Rows are points. To make a cloud, some directions were put in groups of two or more. Within a group, all points are equally far from the middle, so they leave a hole (a ring in 2 directions, a hollow ball in 3). The other directions are filled evenly. Then the cloud was stretched, turned, moved and blurred a little. How many holes are there, and how many directions does each take, smallest first?

Cloud:
array([[-14,  35,  36],
       [  3,  55,  22],
       [ 41,   1, -19],
       [-12,  24,  33],
       [-19, -32,  28],
       [ 29, -18,  48],
       [-32,  19,   4],
       [-19, -11, -60],
       [ -8,  22,  -4],
       [ 38,   6, -29],
       [ 42,  -5,   4],
       [-34, -21,  -5],
       [-42, -34,   8],
       [ -5, -46,  -8],
       [-14, -41,  12],
       [ 35, -48,   7],
       [ -6, -31,  57],
       [  9,  16, -30],
       [  8,   2,  -8],
       [  2,   4, -55]])
Holes: 0

Cloud:
array([[ 33,  10,  21, -38],
       [ 30,  53,  -2,  -4],
       [ 41,  14, -27,  10],
       [ 14,  -3,  40,  -1],
       [ -4, -60,   8, -27],
       [ 19,  12,  40, -25],
       [ 15, -20, -38, -17],
       [  1, -13, -28,  39],
       [ 33,  36,  12,  -5],
       [ 26, -30,  19, -39],
       [-25, -30,  35,  30],
       [-48,  43,  20,  30],
       [-32,  38,  35,  28],
       [ 42,  -1, -30,   2],
       [ 16, -41, -26,   5],
       [ 28,  25,  -9,  28],
       [ 33, -27,  -8, -38],
       [ 43, -12,  -2, -24],
       [-15, -11, -38,   9],
       [-17,  55,  38,   0],
       [ 26,  -2,  24,   5],
       [-15, -19,  36, -59],
       [-18, -45,   2, -37],
       [ -2, -35,  45, -42],
       [ 11, -53,  -1,   3],
       [-15, -19,  59, -28],
       [-41,  20, -21,  21],
       [  9,  58,  -9, -38],
       [ 13,  29, -40, -27]])
Holes: 1 (4)

Cloud:
array([[ 17,  12,  -7, -10, -31,  12],
       [ 27, -11,  30,  -7, -18, -11],
       [-25,  -3,  18,  39, -14,  39],
       [ 12,   1, -15, -19, -13, -33],
       [-10, -15, -26,  14, -40, -12],
       [-30, -25,  10,  20, -21,  40],
       [  4, -48,   1,   2,  11,  -3],
       [  0, -27, -22,   7,  34,  17],
       [-13, -32,  29,   3,  -9,  16],
       [ 16,  12,  -6,   7,  40,   2],
       [  3, -22,  34, -19,  22,  -4],
       [ -8, -12,  13,  45, -35,  25],
       [  2,  -2,  15,  -2, -23,  35],
       [-39, -36, -28,   9,  13,  14],
       [-10, -35,  14,  12,  33,   4],
       [ -7, -34,  11, -13,   4, -17],
       [-33,  -5, -13,   9, -17,  34],
       [ 16,  29,   8, -12,  37,  24],
       [-18,  14,  -4,  10, -22,  16],
       [ -2, -39,  -2,  17,  31,  39],
       [ -2, -55,   5,  14, -30,  28],
       [  1,  -9,  21,  15, -33,  -8],
       [ 26, -17,  -8,  35,  -2,  26],
       [-14,   3,  42,  17,   7,  34],
       [-46, -26,  -8,  16, -23,  13],
       [  4,   3, -28,  10,  15,   0],
       [ -4, -60,   9,  24,  -7,  13],
       [ 14, -31, -15, -16,  14, -16],
       [ 19,   3, -21,   2, -18,  18],
       [-22, -19,   4,  30, -28,  46],
       [ 14, -20, -19,   6,   0,  46],
       [-22,  -8, -42,   5,   5,  10],
       [  7,  17, -33, -32,   4,   5],
       [-16, -43,  -9,  21,  25,   0],
       [ -8, -15,  31, -10,  38,   6],
       [-34,  -6,  -9,  -3, -10,  30],
       [-28,  15,   0,  -2,   4,  21],
       [ 15,   0,   7,  10, -28,  26],
       [  6,  -3,  28,  -6,  -5,  37],
       [  0,  29,  -6,  18,  16,   3],
       [  2,   3,  23,  -4,  38,  38],
       [ -3, -40,  10, -21,  13,   7],
       [ -9,   2,   4, -11,  -9, -34],
       [-23, -10,  18, -27, -14,  15],
       [-10,   5, -20,  49,   1,   7],
       [ -6,  12,   1,  34,  20, -17],
       [-32, -35, -13,  -9,  15,  21],
       [ -9, -25,  12,  -9, -40,  22],
       [  2,  39,   0,  -3,   7,   6],
       [-15,  -8, -13,  -9, -35, -23],
       [ 14,   0,  -3,  13, -35,  13],
       [  3,   5,  11,  18,   6,  49],
       [ -4,  -5,  14,   1, -35,  24],
       [ 13, -50, -23, -12,   9,  18],
       [ 24, -16,   4,  13,   0,  38],
       [ 26, -25,   3, -35,  21,   7]])
Holes: 1 (4)

Cloud:
array([[ 12,  -1,  -6, -14, -16,  -7,  -4,  -4,  -4],
       [ -3,   7, -11, -10,  -1,  -1,  -5,  13, -14],
       [-37,   5,  -7,  13, -12, -18,  -8,  38,  11],
       [ -1,  -5, -16,  17,  -7,  10,  -4,  16, -22],
       [ 29,   1,  28,  -6, -13, -29,  -3,   7,   5],
       [-24,  17, -14,  10,   2,  -2, -11,  -9,  -3],
       [ 20,   2, -31,   9,  26,  -6,  15, -23,  11],
       [  7,   6, -15, -17,  -4,  -6,  17, -30,  15],
       [-20, -18, -19,   4,  21,  -9, -13, -32,  23],
       [ -9,  26, -22,  32,  18,  -5,   0, -10,  10],
       [ 17,  16, -15,  12, -19,  -2,  10, -10,  -2],
       [  8, -17,  12,  25, -17,  -6,  33,   9, -16],
       [  4,  -2, -10,  -2,   6,   7, -13, -22, -19],
       [ 20, -10,  -9,  -8,  27, -27,  -7, -12,   2],
       [-16,  -1,  -1,   9,  -2, -13,  -5, -18,  23],
       [ 26,  -2, -37,   3,  19,  13,   1,  16,  22],
       [-13,   7,   3,  21, -23,  -7,  15,  14,   8],
       [  0,  11,  14,  28,  -7,  -7,  -5, -20, -19],
       [-38, -12,  -7,   2, -15,   5,  19,  35, -17],
       [-25,  -2, -16,  28,  16,  -4,  15,  40,  -8],
       [ -5,  14,   8, -13, -15, -18, -14, -12,   2],
       [ 30,  -4,  -7,   0,  17,  -5,  -8, -26,  31],
       [ 13,  19,  -9,  19,  27,  -2,  17,  23,   0],
       [ 17,  -1, -16,   1,  -5,  -8,  21,  -4,   0],
       [-24,  16, -30,  12,  22,   1,  13,   8, -16],
       [ -2,   2, -12,   0,  34, -20, -12,  -5,  -9],
       [ -2, -21,  -2, -15,  -4,  17, -24,  -2, -17],
       [ 24,  11,  -3,  -1,   9,   7,  18, -14, -16],
       [  0,  20, -23,   9,  36,   3,  -2,  20,   1],
       [ 35,  11, -22,  14,   6,  15,  -4,   3, -15],
       [ -7, -11, -25,  11,   2,   9, -12, -19,   9],
       [-13,   7, -20,  16,  -6,  -4,   7, -22, -18],
       [ 14,   9, -12, -13, -14,   8, -11,  -3,   3],
       [ 25, -34,  -6,  14,   9,   8,   9,  26, -17],
       [ 28, -18,   5,   4, -19, -14,  -1, -15,  38],
       [  4,  -8, -25,  20,  15,  13,  13, -43,   2],
       [ 28,  -1, -16,   9,  14, -24,  16,  -9,   4],
       [-20,  22, -16,   2,  24, -20, -11, -25,  -8],
       [ -3,   5, -13,  12, -12,  -1,  24,   3,  22],
       [ 15, -11, -34,  -4,   1,  32, -21,  -9,  -5],
       [-20,  -2,  -3, -13,  15,  10,   6,  26, -21],
       [ 11,  15, -17,  -6,  16,  14,   6, -10, -13],
       [ 12, -13, -28, -17,  -2,   8,  -2,   6, -10],
       [  1, -21,  -1,  -9, -12,  14,  -6,  27,   2],
       [  2, -33,  -6,   2,  25, -15, -17, -11,   5],
       [-16,  20, -17, -23, -10,  -3,   6,  11,  18],
       [ 11,  -3, -15,   7, -23,  -2,   3, -21,  -5],
       [ -7, -22, -18,   7,  27,  -4, -21,   8,  14],
       [-13, -19, -16,  19,  13,   2, -25,  36,  26],
       [ 26,   4, -11, -17, -17, -10, -14, -34,   0],
       [-22,   1,  -7,  14,  14,  -5,  -6,  22,  -9],
       [-18,  14,   0,   2,  19,   2, -23,  25, -14],
       [ 11,  13, -22,  19, -24, -18, -25,   4,  19],
       [  6,  12, -44,  -3,  42, -11, -17,  -5,  17],
       [ 16,  26,   5,  33,  -9,  -6, -19,   8, -14],
       [  6, -15,  -6, -26, -23,  -6,  11,   5,   6],
       [-13,  -8, -20,   0,  -6,  13,  -8, -30,  -7],
       [ 17,   4,  -6,  39,  -9,  -4, -14,  15,  -1],
       [-10,   5, -22,   4,  26,   7, -26,  33,  18],
       [ 34, -19, -16,  11,  18, -16,  19,   6,   4],
       [ 19,   0, -23,   5,   8,   8, -13,  39,  -2],
       [ -6, -30, -22,  17,  -5,  16,   9, -23,  -5],
       [ 11, -31,   7,  16, -25,   1,  27,  14, -10],
       [ 12,   5, -22,   8,  21,  -3,  11, -39,  19],
       [ 26,  18,   3, -10, -12,  11,  12,   9,  17],
       [  7,   0, -15,  24,  23,  -3,   7, -48,   1],
       [ 11,  -1,  -2,  -4, -27, -12, -14, -28,   7],
       [ 32,  16,  -7,   6,  -4, -11,   9,   9, -12],
       [ -3,  -5,   6,  13,  -2,  30,  16,   9,  -1],
       [-35,   5, -18,  18,   1, -17,  -1,  14,   2],
       [ 10,  25, -20,  28,  32,   8,   7,  -1, -10],
       [  7,  -6, -60, -11,  17,   5,   6, -23,  10],
       [ 18,   6,  -2,  31, -13,  22,  -5,  19, -33],
       [ 10,  -3,  -7,  15, -20,  13,  17, -33,   7],
       [-19, -19, -29,  -5,   0,   3,  -9, -46,   8],
       [  4, -11, -17,  15, -23,   7,  -4,  38,   7],
       [  0, -24,   2,  10, -21,  23,  -9, -18,  -1],
       [  0, -29,  18,  14, -19,  -5,  11,  16, -13],
       [-17, -19,   6,  22,  -4,  -1,   2, -22,  14],
       [ 16,  17,  -8,   0,  20,   9,   4, -10,  25],
       [ -6,  11, -13,   9,  -9,  -9,   0,  11,  -8],
       [ -2,  32,  13,  35, -12, -14, -21,  26, -15],
       [-22,   9, -15,  -9,  -7,   2,  -1,  23,  -2],
       [-32, -16, -14,  11,   5,  -5,   7,  16,  -7],
       [-10,  -7, -10,   3,   5,  31,   8,  48,   3],
       [  3,  -1,   8,  24,  17,   4,  -8,  29, -10],
       [-30,  -9,   7,  -2,  11, -15, -12,  13,  -6],
       [-11,  17, -26,   4,  36,  10, -21,  -3,   0],
       [-25,  -4,  -1, -11, -31, -10,  -8,   3,  11],
       [ -7,   6, -33,   1,  24,  -2,  18,  45,  -1],
       [ -1,  13, -38,   6,  29,   8,  19,   7,  15],
       [-18, -13,  -5,  25,   3,  23,  29,  -8,   7],
       [ -4,   4,  15,  16,  -1, -12,  20,  30,  -7],
       [  6,  18,  -2,  23, -15, -23,  11,  -5,  23],
       [ 21,   8, -10,   1, -10, -22, -17,  22,  -7]])
Holes: 0

Cloud:
array([[-16, -22,  34, -40,  -5,  -3, -11,  32, -13],
       [  9,  30, -21,  23, -15, -19, -28,  39,   5],
       [  7,  -2,  15,  12, -18,  -7, -46,  25,  -9],
       [ 20,  -2,  37, -20,   9, -10,   9,  -4,  23],
       [-12, -20,  22,  35, -12,  -1, -37,  17,   5],
       [-47, -16, -12, -16,  -7,  33, -10,  36, -27],
       [-14,  -7, -42, -25,  -6,  28,  16,  17,   5],
       [-27, -41,  -5,  12,   7,  12,  -2, -25,   9],
       [-12,  10, -33, -23,   6,  30,  21,   0, -19],
       [ 32,  26, -10, -15, -27, -26,  10,  15,  13],
       [ -6, -31,   9,  52,  16, -36,  -2, -16,  23],
       [-11,   6, -11,  25, -33, -14,   0, -10,  24],
       [  6, -11,  25,  16,   1, -36,  15, -20, -14],
       [ 35,   8,  11,  15,  10, -13,  24,  -2,   2],
       [ 16, -37,  -3,  -7,  -3, -17, -19, -10,  32],
       [-18,   3,  -8,   7,  19, -27,  24,  -4,  -3],
       [-36, -20, -37,   5,  18,  18, -21,   0,   1],
       [-18, -15,  -1,  13,  19,   8,  10,  28, -21],
       [-21, -27, -17,  27, -19,   2,  13, -15,   2],
       [ 21, -10,  -3,  -1,  -3, -23,  -4, -33,   6],
       [ 12,  -3, -53,  14,   8,  18, -16,  17,  17],
       [ 11, -43,  28,   1,  17, -15, -12,  10,  21],
       [  4,   1,   5,   9, -11, -31, -21, -22,  -4],
       [-29, -18,  -3,  14,   7, -11,  -9,  26,  10],
       [-12,   2,  -8, -46,   8,  12,  29,  -3, -22],
       [-26,  -1, -30, -49, -16,  17,  -5,  20,   6],
       [ -6, -22,   3,   8,   1, -24, -36,  23,  13],
       [ 11,  10,  12,  -9,   3, -22, -16,  23,  27],
       [ 14, -15,  21, -16, -18,  -8,  -1,  -5,  31],
       [-27, -12,  30,  11,  23,   5, -19,  -2,  -7],
       [-12,   0,  18,  12, -17, -28,  14,   5,  21],
       [ 11,   8,   2,   6,  -8, -13, -51,  25,   5],
       [ 13, -31,   0, -22, -10,  -8,  20, -11,  28],
       [  0, -19, -11,   4,   7,   5, -26, -18, -10],
       [-11, -17,  -3,  31,  -6, -20,  30,   3,   6],
       [ 15, -44,  38,  -4,  17, -27,  11,  -1,   9],
       [-23,   4, -18, -26, -32, -22,  19,  16,  -9],
       [ -5,  -3, -40,  -8, -43,   3,  -3,   2,  -3],
       [ 10, -11,  44, -36,  -2, -24, -14,   7,   5],
       [-20,  -1,  -1,  40,   7,   1, -28,  -9, -13],
       [-15,  10,  13,  20, -17,   0,  -4,   2, -31],
       [ -7, -20,  19,  38, -24, -20,  -3,   3,  10],
       [-26,   3, -60,   1, -26,   8, -13,  20, -11],
       [-13,  -5, -50,  -9, -24,  12,  15,   5,  -8],
       [  5,  -8, -20,   6,  -1,   7, -11, -30,   2],
       [  1, -22,  32, -31, -12, -18, -28,   9,   6],
       [-26, -28,   3,  11,  26,  23,   1,  23,   4],
       [ 26,  16,  12, -34,   5, -35,  10,   3,  11],
       [ 18,   3, -36, -23,  15,   0,  15,   3,   6],
       [ 19,  27,   5,  -3,  -9, -26,  14,  19,  17],
       [ -8,  23, -34, -34, -40,   1,   1,  18, -17],
       [-43, -22, -32,  -9,   5,  20, -15,  13,   0],
       [ 22,   1,  24, -42, -24, -14,  15, -12,  -8],
       [-35,   3, -35,  15,  22,  24, -16,   6, -13],
       [ -9, -15,   5, -54,  24,  16,  10,   1, -18],
       [ 38, -17,  15,  31,  16, -31, -15, -22,  23],
       [-36,   1,  12,   1,   1,   2, -22,  15,   8],
       [  7, -11, -36,  -2,  -3,  21,  -5,  -5, -16],
       [ 15,   6, -37,   0, -38, -11, -30,  11,   6],
       [  2, -13,  27, -13,  27,   2, -30,   9, -15],
       [  9, -25,   0,  -3,  36,  22, -16,  -6,  23],
       [ 15,  28, -19,  -4,   5, -18, -32,  21,  -3],
       [  2,  -5,  14, -22,  -6, -16,  28, -18, -24],
       [-32, -34,  -8, -30,   1,   1,  11,  -1,   4],
       [  3,  -2,  31,  -5,  -5, -43, -15,  11,  18],
       [-26, -38,  22,  12,  24,  10,  15, -21,   5],
       [-25,  17,  -8,  21,  20,   5, -24,  12,   8],
       [  5, -13,   4,  28,  18,  19, -16, -21,  16],
       [  2,   2, -55,  13,  -7,  -3,  -6,  -7, -10],
       [ 11, -24,  -8,  30,  -3, -15, -19,  -2, -15],
       [-36, -26,  17,   9, -26,  17, -18,   2,  -9],
       [ 11,  -4,  30, -50,  13,  13, -19,  18,  -3],
       [-13,  -6,  -2,  25,   4, -12,  33, -11, -14],
       [-10,   6,  -1, -18,  11,   4,   3, -13,  28],
       [-16,  -4,   0,  -4,   1,  12, -20,  18,  30],
       [-15, -16, -39, -13, -14,  32,   3,   9, -24],
       [-20,  16, -25,  -9, -16,  35, -18,   2, -23],
       [ 18, -30,  -7,  20,  -5,   0,  12, -19,  24],
       [ 20, -43,  31, -32,  15,  -9,  19,   2,   8],
       [-34, -22, -12, -44, -11,  15,   9,   8,   8],
       [ 20, -21,  -4, -30,  -2,   6,  30,  -5, -16],
       [-35, -43,  26,  16,  -7,   7, -18,   5,  -2],
       [-12,  21,  -4, -26, -24,   2,   6,  15, -39],
       [ -1, -37,  15,  36,   6,  -9, -21,  -3, -17],
       [ 15,  11,  -4, -41, -19,  -8,   0,  34,  -4],
       [ 21, -25,  30,  -9,   4, -26,  11, -25,  -9],
       [ 25, -16, -26,  42,  10,  -2, -34,   9,  17],
       [ -2, -33,  34,   7,   2, -18,  25,  12,   4],
       [ 28, -27,  -2,  -5, -21, -23,  11, -10,  19]])
Holes: 3 (2, 3, 3)
